Each row of a before or after table is a point. One or more steps were done to the points. Then noise was added and the rows were shuffled. The steps act on how far a point lies along the listed directions, d1 being the first. What was done? A step turns or swaps two directions, mirrors them in a line or flattens them onto one, adds a multiple of one to another, or multiplies one. Angles are multiples of 10 degrees, from the lower direction toward the higher: turns from -170 to 170, lines from 10 to 170 but not 90. Use the fewest steps. Two steps may share a direction if one is a turn and the other turns, adds or multiplies; they go together, in the order done. Otherwise the lowest direction goes first.

Directions:
(1): [-1.54 -1.96]
(2): [ 1.96 -1.54]
Before:
[[-0.19  0.69]
 [-0.41  0.40]
 [-0.29 -0.21]
 [-0.61  0.28]
 [-0.25  0.00]
 [-0.67  0.51]
 [-0.14  0.31]
 [-0.18 -0.11]
 [-0.09  0.15]
 [-0.08 -0.26]
 [ 0.52  1.65]
 [-0.58  0.51]
 [-0.61  0.33]]
After:
[[ 0.03  0.76]
 [ 0.37  0.41]
 [ 0.30  0.01]
 [ 0.52  0.65]
 [ 0.12  0.28]
 [ 0.22 -0.05]
 [ 0.09  0.16]
 [-0.86  1.45]
 [ 0.44  0.62]
 [ 0.32  0.54]
 [ 0.35 -0.17]
 [ 0.26 -0.26]
 [ 0.50  0.44]]
Steps: swap d1 and d2

Directions:
(1): [ 1.98 -2.32  0.24]
(2): [1.52 1.52 2.17]
(3): [ 1.77  1.29 -2.13]
Before, 9 rows:
[[-0.51 -0.05 -0.31]
 [-0.65  0.11  0.35]
 [ 0.92 -0.43  0.07]
 [-0.68  0.11  0.01]
 [ 0.94 -0.17  0.24]
 [ 0.13 -0.29  0.32]
 [ 0.34 -0.36  0.28]
 [ 0.18 -0.51  0.29]
 [-0.14  0.58  0.06]]
After:
[[ 0.38 -0.48 -0.36]
 [ 0.04  0.41 -0.12]
 [-0.33  0.85  0.45]
 [-0.55  0.82  0.23]
 [-0.04  0.52 -0.32]
 [ 0.32 -0.33  0.41]
 [ 0.01 -0.47 -0.34]
 [-0.09  0.57 -0.05]
 [ 0.64 -0.21 -0.31]]
Steps: turn d1 and d3 by 170 degrees

Directions:
(1): [ 2.13 -1.00  2.47 -0.90]
(2): [-0.80  2.60  2.06  0.90]
Before (8 x 4):
[[ 0.32 -0.49  0.71  0.03]
 [-0.40  0.40  0.42  0.04]
 [-0.46 -0.37 -1.12  0.01]
 [-0.43  1.01  0.11  0.04]
 [ 0.28 -0.13 -0.33 -0.18]
 [ 0.22 -0.48 -0.51 -0.16]
 [-0.14 -0.01 -0.39 -0.01]
 [ 0.59 -0.59 -0.04 -0.17]]
After:
[[-0.20  0.25  0.59 -0.08]
 [-0.03 -0.29 -0.71 -0.02]
 [ 0.39 -0.61 -0.42 -0.12]
 [-0.16  0.97  0.59 -0.08]
 [ 0.32 -0.72  0.41 -0.05]
 [ 0.17 -0.04 -0.41 -0.12]
 [-0.80  0.09 -1.01  0.22]
 [-0.21  0.17 -0.31  0.02]]
Steps: turn d1 and d2 by -30 degrees
